Each row is a point. The points of each table are mixes of a few directions, plus a little noise. Count the directions of each table, and those that both share. Where both have some left over, give the other angles between the two spaces (their principal angles), to ten degrees, smallest first.

First (5 x 3):
[[-2.19 -0.08  2.07]
 [ 0.83  0.06 -0.86]
 [-1.63 -0.07  1.55]
 [ 4.82  0.23 -4.58]
 [-1.91 -0.09  1.81]]
Second (6 x 3):
[[-0.21 -0.41  0.31]
 [ 0.99  2.22 -1.55]
 [ 2.34  4.99 -3.47]
 [-0.55 -1.21  0.84]
 [-1.46 -3.02  2.08]
 [-1.22 -2.58  1.80]]
Directions: first 1, second 1, shared 0; angles 50

First (7 x 6):
[[-3.27 -0.91  0.57 -2.98 -2.36 -1.00]
 [ 1.92 -0.01 -0.99  2.48  2.64  0.39]
 [ 1.78  1.01  2.29 -2.29 -4.17  1.16]
 [-0.50  0.08  0.07  0.29  0.35 -0.18]
 [-3.93  0.67  1.95  0.08 -0.27 -0.95]
 [ 6.05 -2.76 -2.14  3.15  4.01  1.04]
 [-2.08  1.87 -1.73 -0.63 -0.16 -0.45]]
Second (6 x 6):
[[ 1.09 -0.12  1.47 -1.44 -2.41  0.53]
 [-2.38  0.29 -3.47  3.34  5.41 -1.26]
 [ 0.11 -0.01  0.16 -0.17 -0.34  0.07]
 [-1.55  0.17 -2.20  2.16  3.57 -0.81]
 [ 2.44 -0.32  3.54 -3.37 -5.61  1.28]
 [ 0.26 -0.01  0.42 -0.43 -0.73  0.19]]
Directions: first 4, second 1, shared 1

First (10 x 9):
[[-0.91 -0.47  0.54 -0.38 -0.18  0.15  0.25 -0.07 -0.04]
 [ 1.72  0.90 -0.98  0.82  0.28 -0.20 -0.53  0.11  0.06]
 [-6.11 -3.09  3.55 -3.15 -0.99  0.69  1.97 -0.30 -0.24]
 [-3.29 -1.64  1.92 -1.75 -0.56  0.36  1.06 -0.15 -0.21]
 [-1.62 -0.77  1.02 -0.86 -0.25  0.20  0.53 -0.08 -0.06]
 [-4.22 -2.13  2.47 -2.22 -0.67  0.52  1.39 -0.22 -0.13]
 [ 1.82  0.93 -1.10  0.93  0.31 -0.23 -0.60  0.11  0.09]
 [ 3.29  1.63 -1.89  1.77  0.53 -0.31 -1.02  0.16  0.12]
 [-0.24 -0.14  0.08 -0.13 -0.02  0.03  0.12 -0.03  0.01]
 [ 9.49  4.88 -5.56  5.05  1.50 -1.11 -3.10  0.50  0.38]]
Second (10 x 9):
[[ 2.74 -2.07  1.85  3.86  1.18 -1.27  0.22 -0.53  2.75]
 [ 2.01  1.37 -1.77 -0.24 -0.11  1.01 -0.26 -0.46 -1.17]
 [-1.61 -0.13  2.03 -0.80  1.69 -1.83  2.21  0.70  0.93]
 [ 1.50 -2.76  2.76 -0.43 -0.25  1.14  3.51 -4.27  1.10]
 [-1.78  3.02 -1.47 -0.73 -0.04 -3.08 -1.23  1.65  0.88]
 [ 0.52  1.09  0.09  0.14  0.78 -1.74  0.73 -0.06  1.06]
 [ 1.55  0.48 -1.71  1.49 -0.13  0.95 -2.08  1.16 -0.86]
 [-2.25 -0.84 -0.73 -1.40  0.95  4.28 -1.25  4.23 -4.94]
 [-3.47 -2.40  2.53  1.53 -0.50 -2.25 -1.16  1.14  2.71]
 [ 0.79  2.25 -3.55 -3.41 -3.57  2.77 -0.70 -3.58 -2.48]]
Directions: first 1, second 5, shared 1

First (10 x 11):
[[ 1.16 -1.94 -1.02 -1.25 -0.33 -2.72 -1.19 -0.75 -0.87  0.90  0.54]
 [ 0.14 -1.43  1.78  1.20 -1.07  0.86 -1.84 -3.16 -3.66  1.53 -0.56]
 [ 6.28 -3.38  1.53 -3.26  5.59  2.06  0.32  0.14  3.06  3.22  6.68]
 [-1.92 -1.25 -1.35  0.71 -3.95 -4.20 -2.44 -2.44 -4.42 -0.01 -3.12]
 [-2.96  3.90 -0.35  1.42 -0.41  1.95  2.31  2.62  2.50 -2.70 -1.99]
 [-1.28  3.19  0.15  0.62  1.25  2.76  2.54  2.89  3.48 -1.93 -0.13]
 [-1.22  0.27 -1.41  0.01 -1.65 -2.32 -0.36  0.21 -0.63 -0.79 -1.54]
 [-1.28  2.23  2.25  2.10  0.32  4.49  1.10 -0.08  0.15 -0.48 -0.84]
 [-0.28  0.31 -0.01  0.07 -0.14  0.09  0.08  0.20  0.20 -0.23 -0.24]
 [ 1.37 -1.64 -1.50 -1.71  0.23 -2.90 -0.68  0.16  0.34  0.55  1.04]]
Second (11 x 11):
[[ 0.06 -0.40  0.12  0.90  0.64  1.77 -1.12 -0.89  0.05 -1.28  0.58]
 [-1.51  2.25 -2.95 -0.50  0.65 -0.91  1.48  3.70  4.43 -3.75 -0.18]
 [ 1.29 -1.23  2.48 -0.83 -1.29 -1.31  0.40 -1.84 -3.92  5.07 -0.68]
 [-0.80  0.83  2.28  1.51 -0.79  2.30  0.26 -1.37 -2.16  1.28 -1.23]
 [-2.08 -0.33 -4.11 -0.14 -2.33 -4.74 -1.78  0.52  0.02 -3.44 -1.92]
 [-2.49  2.01 -0.09  3.01  0.13  4.04 -0.74 -0.12  1.20 -4.35 -1.00]
 [ 1.85 -2.66 -0.36 -0.93  0.42 -1.39 -1.79 -1.58 -1.03  1.02  1.48]
 [ 1.79  0.98  3.27 -1.67  0.79  0.67  3.65  1.20 -0.32  5.53  0.47]
 [-0.88  2.62  2.37  1.24  0.74  4.11  2.28  1.02  0.98  0.36 -0.45]
 [ 3.42 -1.33 -0.47 -3.37  2.71 -1.64  1.61  2.04  2.85  2.32  3.31]
 [-0.63 -2.75 -2.62  0.76 -1.69 -2.81 -4.30 -2.61 -2.16 -2.63 -0.50]]
Directions: first 3, second 4, shared 3

First (8 x 14):
[[ 0.20  1.11  0.30 -0.99 -1.92  0.06 -2.66  0.61  1.38  1.62 -0.13 -4.16
   2.66  2.57]
 [ 2.11 -3.75 -2.15 -0.04  5.72  0.57 -0.97 -2.47  1.49 -0.34 -3.71 -5.54
  -0.31 -1.34]
 [ 0.94 -2.44 -0.98  0.63  3.78  0.65  0.02 -1.41  0.22 -1.20 -1.69 -1.36
  -1.05 -1.45]
 [ 0.19 -2.10  0.15  1.61  3.28  1.48 -0.22 -0.83 -0.64 -2.71 -0.41  0.77
  -1.27 -1.08]
 [-0.01 -0.33  0.28  0.33  0.49  0.68 -1.00 -0.04  0.07 -0.64 -0.06 -0.91
   0.44  0.50]
 [-1.92  1.75  1.86  1.44 -2.35  0.35  2.01  1.49 -2.39 -2.02  3.06  7.27
  -1.72 -0.64]
 [-0.25  0.71 -0.11 -0.38 -1.05 -0.96  1.85  0.18 -0.48  0.65  0.42  2.29
  -0.88 -0.89]
 [-1.19  5.25  0.80 -2.57 -8.03 -2.79  1.11  2.49  0.24  4.61  2.47  1.81
   2.04  2.25]]
Second (9 x 14):
[[ 0.52 -0.96 -0.80 -0.41 -0.50 -1.94  1.84  3.70  0.49 -0.59 -3.73 -4.48
  -1.83  2.90]
 [ 0.91 -2.50  1.97 -0.59  0.89 -1.93 -1.32 -0.65  0.49  0.59  0.05 -0.68
   4.84 -1.72]
 [-0.90 -1.02  1.81  2.24 -2.19 -3.11 -0.21 -3.03  0.38  0.14  2.03  2.26
  -1.26  0.23]
 [ 0.64  1.40 -0.26  0.35 -1.12  1.92 -2.34 -3.92  1.10  0.94  2.75  3.43
  -4.83 -1.01]
 [-2.66  3.05 -3.88  2.08  0.88  3.35  1.35 -2.57 -0.44 -0.06  0.27 -1.33
  -1.83  1.72]
 [ 0.35 -4.03  3.18  1.04  0.73 -3.67 -0.01  1.48 -0.28 -1.82 -0.99 -0.82
   3.24 -0.23]
 [ 1.70 -0.98  0.84 -2.13  2.15  1.85 -0.57  3.85 -0.63 -1.39 -1.40  0.05
   1.82 -1.45]
 [-0.63  2.58 -2.98 -1.93  0.14  0.97  0.15 -2.30  0.66  3.96  0.08 -3.00
   4.99 -0.59]
 [ 0.17  2.35  0.09 -0.73 -1.44  2.80  1.10  3.71 -1.35 -1.87  0.82  4.67
  -5.18  0.26]]
Directions: first 3, second 6, shared 2; angles 80

First (8 x 20):
[[ 0.14 -2.96 -0.67 -3.40 -0.70 -2.28 -0.13 -0.42 -1.31  2.04 -0.29 -1.11
  -1.68  0.96  3.05 -1.61  1.73 -1.83  0.46 -2.23]
 [ 1.55  2.18  2.07 -3.40 -2.18 -0.08  1.00  2.14  0.81  0.83  0.15  1.60
   0.33 -3.41 -0.98  0.44 -0.03  2.20  1.72 -0.32]
 [-1.24 -0.28 -0.65  1.94 -0.31  0.64  1.15 -0.93  0.91 -0.09 -0.35 -1.08
  -0.13  2.54  0.73 -0.80 -1.28  0.81 -2.79  0.14]
 [ 1.38  6.28  3.83 -1.64 -4.26  2.43  3.64  3.42  3.83 -0.02  0.07  2.63
   1.78 -4.25 -3.32  1.06 -3.12  6.86 -0.59  1.27]
 [ 1.90 -3.65 -0.86 -4.37  2.55 -3.36 -4.27  0.02 -4.27  0.92  0.60  0.50
  -1.19 -2.76  1.24  0.56  4.84 -5.77  6.24 -1.71]
 [-2.03 -1.64 -1.71  3.21  0.58  0.45  0.77 -2.02  0.44 -0.23 -0.48 -2.02
  -0.50  4.38  1.59 -1.28 -1.14 -0.36 -3.72  0.02]
 [-0.51  0.37 -0.70  3.31  2.04  1.06 -1.18 -0.75 -0.24 -1.71  0.23  0.11
   0.82  0.48 -1.48  1.05 -0.33 -0.84 -0.04  1.45]
 [-1.20 -0.30 -1.33  4.33  2.26  1.14 -0.96 -1.47 -0.16 -1.74  0.06 -0.62
   0.61  2.02 -0.85  0.57 -0.65 -1.06 -1.28  1.39]]
Second (8 x 20):
[[ 1.75  4.08  0.19 -1.30 -2.09  0.42  0.63  5.79  5.53  4.84  3.49  2.28
   0.80 -5.81  0.19 -0.38 -0.34  5.83  1.61  1.49]
 [-2.92 -4.01 -1.19 -1.32 -0.60  1.68 -0.04 -0.50 -1.82 -1.88 -0.67 -0.23
  -1.66  2.01  3.02  0.45  0.61 -2.97  0.61  0.49]
 [ 0.84  0.13 -0.33  4.10  3.61 -1.37 -1.70 -3.70 -2.24 -2.01 -1.12 -1.44
   1.08  2.52 -2.76  0.26  0.06 -2.43 -1.27 -0.51]
 [ 0.85  3.70  0.34 -0.51 -1.71  1.71  0.46  5.14  4.57  2.68  2.89  2.58
   0.95 -5.28 -0.46  0.66 -0.67  4.82  1.85  2.30]
 [ 2.29  0.56  0.80  1.00  1.62 -3.57 -0.15 -3.63 -1.86  0.40 -1.67 -2.13
   0.54  2.48 -1.91 -1.48  0.16 -0.94 -2.26 -2.87]
 [ 0.52 -0.53 -1.19  0.32  0.74 -1.43 -0.74  0.33  0.76  2.27  1.00 -0.67
  -0.30  0.06  1.17 -1.12  0.79  0.02 -0.13 -0.55]
 [-0.16 -0.68  1.67 -1.33 -0.82 -0.26  1.24 -2.62 -2.61 -2.53 -2.57 -0.73
  -0.23  2.19 -0.87  0.15 -0.54 -1.39 -1.15 -1.47]
 [-3.17 -3.24 -0.29 -0.95 -0.76  2.82  0.30 -0.82 -2.34 -3.78 -1.35  0.34
  -1.17  1.85  1.63  1.48 -0.07 -2.93  0.73  1.12]]
Directions: first 3, second 4, shared 2; angles 80

First (8 x 32):
[[ 6.39 -1.63 -5.94  3.19  3.23 -2.80  0.96  4.16 -2.87  1.30 -0.30 -1.23
   2.20 -3.85 -2.51 -7.20 -2.70 -7.21 -0.75 -3.64  0.06 -4.23 -4.14 -1.70
  -1.21  1.23 -2.59  1.97 -0.62 -0.30  0.18  4.96]
 [-2.33  0.58  2.09 -1.13 -1.13  0.97 -0.36 -1.52  0.99 -0.45  0.13  0.46
  -0.80  1.36  0.93  2.58  0.97  2.60  0.29  1.27 -0.04  1.50  1.52  0.68
   0.46 -0.44  0.91 -0.73  0.25  0.13 -0.06 -1.80]
 [-4.29  1.09  3.96 -2.13 -2.15  1.84 -0.62 -2.76  1.93 -0.90  0.22  0.88
  -1.49  2.57  1.72  4.89  1.79  4.83  0.48  2.43 -0.06  2.86  2.78  1.15
   0.80 -0.83  1.73 -1.32  0.48  0.17 -0.16 -3.40]
 [ 1.39 -0.31 -1.30  0.66  0.73 -0.60  0.22  0.87 -0.63  0.30 -0.09 -0.27
   0.51 -0.88 -0.55 -1.58 -0.55 -1.56 -0.16 -0.81  0.00 -0.96 -0.87 -0.39
  -0.26  0.26 -0.53  0.46 -0.12 -0.08  0.03  1.11]
 [-3.91  1.00  3.63 -1.95 -1.94  1.69 -0.59 -2.57  1.75 -0.80  0.20  0.77
  -1.34  2.37  1.54  4.43  1.61  4.45  0.48  2.23 -0.02  2.61  2.53  1.06
   0.73 -0.75  1.55 -1.17  0.35  0.17 -0.12 -3.07]
 [-3.55  0.92  3.26 -1.77 -1.78  1.52 -0.50 -2.30  1.61 -0.72  0.20  0.68
  -1.24  2.12  1.37  3.93  1.47  3.98  0.41  2.01 -0.06  2.36  2.30  0.97
   0.64 -0.69  1.41 -1.05  0.37  0.17 -0.11 -2.73]
 [ 0.49 -0.11 -0.46  0.23  0.24 -0.20  0.03  0.31 -0.22  0.08 -0.08 -0.10
   0.13 -0.27 -0.18 -0.53 -0.17 -0.55 -0.07 -0.26  0.01 -0.30 -0.34 -0.12
  -0.06  0.06 -0.22  0.17 -0.02 -0.02  0.05  0.40]
 [ 5.76 -1.46 -5.32  2.87  2.92 -2.49  0.86  3.76 -2.63  1.22 -0.28 -1.15
   2.01 -3.53 -2.30 -6.47 -2.41 -6.50 -0.72 -3.21  0.05 -3.85 -3.77 -1.58
  -1.07  1.12 -2.32  1.78 -0.55 -0.26  0.18  4.49]]
Second (10 x 32):
[[ 4.34 -1.24  1.25  0.87  1.98 -1.97 -0.48 -0.47 -2.98  1.63  1.49 -0.04
  -2.55 -1.67  2.75 -1.70 -1.08 -1.95 -2.85 -1.12 -1.72  2.57 -4.90 -1.02
   1.40 -2.47 -4.68 -1.91  0.33 -0.41 -1.25  3.27]
 [-0.64  1.60  1.29  0.56 -3.68  1.40  1.07 -5.15 -0.61 -1.86  3.58  1.50
   2.84  2.06 -0.69  3.36  1.13  2.80  5.16  1.60 -1.84  1.32  2.24  1.75
  -0.22 -0.71  5.74  1.01 -2.00  2.25  0.12 -3.16]
 [-0.79  1.08 -1.82  0.65 -1.75  0.49  1.76 -0.50 -0.05 -0.62  0.26  0.53
   3.51  1.49 -2.32 -0.98  0.45 -0.59  4.08 -0.86 -0.44 -2.16 -0.09  0.53
  -1.24  0.69  4.82  1.58 -0.79  1.86  2.54 -0.74]
 [-0.35 -0.67  0.67  1.11  1.85 -1.10 -0.93  1.63  1.05  0.30 -2.73 -0.75
  -3.89  0.52  1.69 -0.76  0.94 -0.35 -3.44  0.37  0.22 -1.44 -3.78  0.15
   2.63 -0.84 -3.18 -1.95  2.19 -0.59 -2.14  1.56]
 [-0.04 -0.72 -1.90 -0.05  1.79  0.96 -0.56  1.25 -0.37  1.72 -1.51  0.01
   5.76 -1.92 -3.04 -1.37 -0.86 -3.42 -1.19 -0.13  0.46 -3.89  3.30 -2.38
   0.52  0.51 -2.00 -0.23 -0.53  1.53  3.40 -0.19]
 [ 0.16  0.30  3.74 -1.60 -1.13 -1.12 -0.06 -0.90 -0.25 -0.54  1.76 -0.07
  -7.60  1.29  4.84  1.76  0.28  4.02 -0.85 -0.35 -0.42  6.80 -3.58  1.67
  -0.67 -1.24 -0.56 -1.00  0.93 -2.60 -3.04  0.85]
 [-0.63  0.89  1.18 -0.23 -2.15  1.58  0.37 -3.85 -0.74 -0.40  2.53  1.35
   3.88  0.93 -0.98  2.70  0.50  1.36  3.05  1.45 -1.45  0.84  3.03  0.34
   0.16 -0.81  3.04  0.26 -1.67  2.12  1.47 -2.53]
 [-3.15 -0.18 -2.58 -2.22  1.58  0.89  0.09  4.93  2.21  1.28 -4.03 -0.76
   2.50 -0.75 -2.75 -2.41 -0.76 -2.06 -1.27 -1.68  2.93 -3.35  2.97 -1.86
  -2.08  2.66 -0.54  0.87  0.84 -0.91  4.06  0.15]
 [ 3.29 -0.06  0.61  1.36 -0.89 -1.42 -0.23 -1.63 -0.99 -2.02  3.13 -0.30
  -4.80 -0.78  2.33  1.26 -0.42  2.10  0.46  0.79 -0.52  3.59 -1.41  2.10
  -0.31 -0.04 -0.13  1.09 -0.65 -1.98 -5.70  0.57]
 [-2.15 -0.78 -2.35 -0.49  2.39  0.28 -0.97  4.69  2.59  0.45 -4.48 -1.19
   0.20 -1.14 -1.90 -1.75 -0.25 -1.83 -2.96 -0.13  2.86 -4.37  2.23 -1.16
  -0.05  2.37 -2.58  0.34  1.38 -1.30  0.53  0.38]]
Directions: first 1, second 6, shared 1

First (8 x 32):
[[-0.19  3.34  0.81 -3.81 -0.08  3.10  1.56  3.37  1.85  1.20 -2.83 -1.53
   2.22 -0.27  0.13 -0.64 -0.98 -0.56  3.06 -0.27  1.49 -0.75  1.24 -1.34
   0.31 -1.68  0.85  0.10  0.68  1.10 -2.43  1.52]
 [ 1.70 -5.22 -3.01  3.23 -0.91 -3.21 -2.68 -4.16  1.14 -0.83  6.29 -1.42
   1.29  0.24  0.75 -0.73 -0.89  1.45 -3.47 -0.38  4.27  0.79 -2.80  4.41
  -0.04  3.63 -2.00 -0.10  3.11 -4.07 -1.41 -4.88]
 [ 0.20 -1.82 -0.90  0.27  0.85 -2.36 -0.99 -2.65 -1.26 -0.18  1.62 -1.64
   0.46 -1.97 -1.50  0.04  0.95 -0.44 -1.01  0.98  2.42 -0.33 -1.00  0.36
   0.22  2.16  0.13  1.93  4.29  1.77 -0.74 -0.56]
 [ 1.06  1.14  1.98  1.89  1.11  2.99 -0.45  0.75  0.54 -1.84 -0.97  3.59
  -5.47  3.67  0.97 -1.11  0.78  0.63  1.08 -0.95 -5.65 -0.03  5.14  1.46
  -2.36 -2.92 -1.95 -3.37 -4.67 -1.06  5.35  1.19]
 [-1.20  0.71  0.27  0.37 -1.21 -0.30  1.12  1.44 -0.67  0.70 -1.32  1.49
   0.40  0.28  0.75  1.32 -0.43  0.04 -0.50 -0.28 -2.07  0.60 -1.67 -1.67
   0.90 -0.71  1.01 -0.47 -3.76 -0.92  0.13  0.54]
 [-1.94  3.50  0.46 -1.56  0.37 -1.01  2.02  3.04 -4.21  2.72 -3.18  0.92
   1.08 -0.70 -1.67  3.59  0.48  1.41  0.12 -0.90 -1.49 -0.14 -2.37 -1.92
   2.54  0.95  2.20  0.87 -3.21 -0.07 -0.78  2.46]
 [-1.74 -2.95  0.82  2.58 -0.66 -2.81 -0.05 -3.27 -1.26 -1.89 -0.64  1.67
  -2.05 -2.32  0.14  0.06  1.62 -3.31 -1.94  2.74 -3.57  0.85 -1.09 -4.48
  -0.60 -1.14  1.41  1.72 -0.52  4.52  2.59  1.00]
 [ 2.17  1.28 -0.46 -2.92  0.52  3.56 -0.53  1.43  3.92  0.21  0.99 -3.01
   2.01  1.07  0.46 -2.59 -1.51  0.74  2.74 -0.94  4.63 -1.03  2.69  3.20
  -0.90 -0.30 -1.61 -0.86  4.03 -1.31 -2.71 -1.24]]
Second (9 x 32):
[[ 1.35 -0.01  2.06  0.27 -0.69  2.28 -2.21  0.12  2.37 -2.20  0.98  1.80
  -2.30  3.13  0.59  0.28 -2.80 -2.55 -3.66 -0.48  0.92  0.67  1.79  1.85
  -1.20 -1.93 -0.42 -0.47  1.16 -0.12  1.05 -1.21]
 [ 2.28  0.59  1.93 -0.12 -0.57  2.84 -2.79  0.62  2.70 -1.99  1.71  1.38
  -2.03  3.94  0.41  0.04 -3.16 -1.72 -3.74 -1.19  2.06  0.58  2.11  3.57
  -1.28 -1.55 -1.24 -0.87  2.05 -1.53  0.59 -1.68]
 [-1.80  0.11 -1.52  0.88 -1.19 -2.25  1.63 -1.72 -2.50  1.92 -1.45 -1.78
   2.86 -6.46 -0.68 -2.62  4.43  2.45  5.18  1.76 -4.23 -0.36 -1.23 -5.26
   1.52  2.11  0.17  1.42 -3.00  0.31  0.64  1.66]
 [-0.54  2.76  0.43 -1.86  1.87  3.19  1.33  1.69 -0.02  1.30 -1.74 -0.25
  -0.22  1.03 -0.50  1.76 -1.75  2.03  2.62 -2.07  1.42 -1.77  3.67  1.27
   1.30  1.46  0.89 -1.34 -2.52 -0.92 -0.42 -0.27]
 [-2.35 -1.44 -1.33  1.65 -1.42 -3.55  1.78 -2.38 -2.44  1.04 -1.49 -1.00
   2.12 -6.24 -0.15 -2.16  4.46  0.54  3.46  2.74 -4.79  0.31 -2.60 -6.40
   0.93  0.89  0.79  1.90 -2.59  2.16  0.98  1.99]
 [ 1.55  1.40  1.91 -0.96  0.63  3.66 -1.68  1.32  2.38 -1.38  0.65  1.41
  -2.22  4.39  0.27  1.38 -3.82 -1.17 -2.68 -1.91  2.64 -0.19  3.24  3.76
  -0.73 -1.07 -0.31 -1.35  0.88 -1.13  0.18 -1.50]
 [-0.01 -1.29 -2.97  1.50 -1.97 -4.68  0.14 -1.97 -2.52  1.93  1.25 -2.82
   4.19 -6.32 -0.83 -4.27  5.83  2.88  3.58  2.21 -3.12  0.77 -4.54 -3.09
   0.55  2.12 -1.83  1.97  0.75 -1.51 -0.41  1.33]
 [-1.38 -1.61 -0.25 -0.42  1.89 -1.40  1.95  0.80 -0.59 -0.32 -0.98  1.02
  -1.45  2.66  0.70  3.50 -1.31 -1.94 -2.23  0.01  1.69 -0.09 -1.62  0.44
  -0.43 -1.28  2.03 -0.34  0.71  3.00 -0.95  0.38]
 [ 0.86 -0.45 -0.26 -0.90  1.48 -0.06  0.02  1.49  0.50 -0.22  0.95  0.25
  -0.89  3.80  0.23  2.08 -1.84 -0.53 -2.69 -1.14  3.40  0.06 -0.89  3.75
  -0.74 -0.72 -0.04 -0.85  2.62 -0.25 -1.45 -0.66]]
Directions: first 5, second 4, shared 1; angles 40, 40, 90
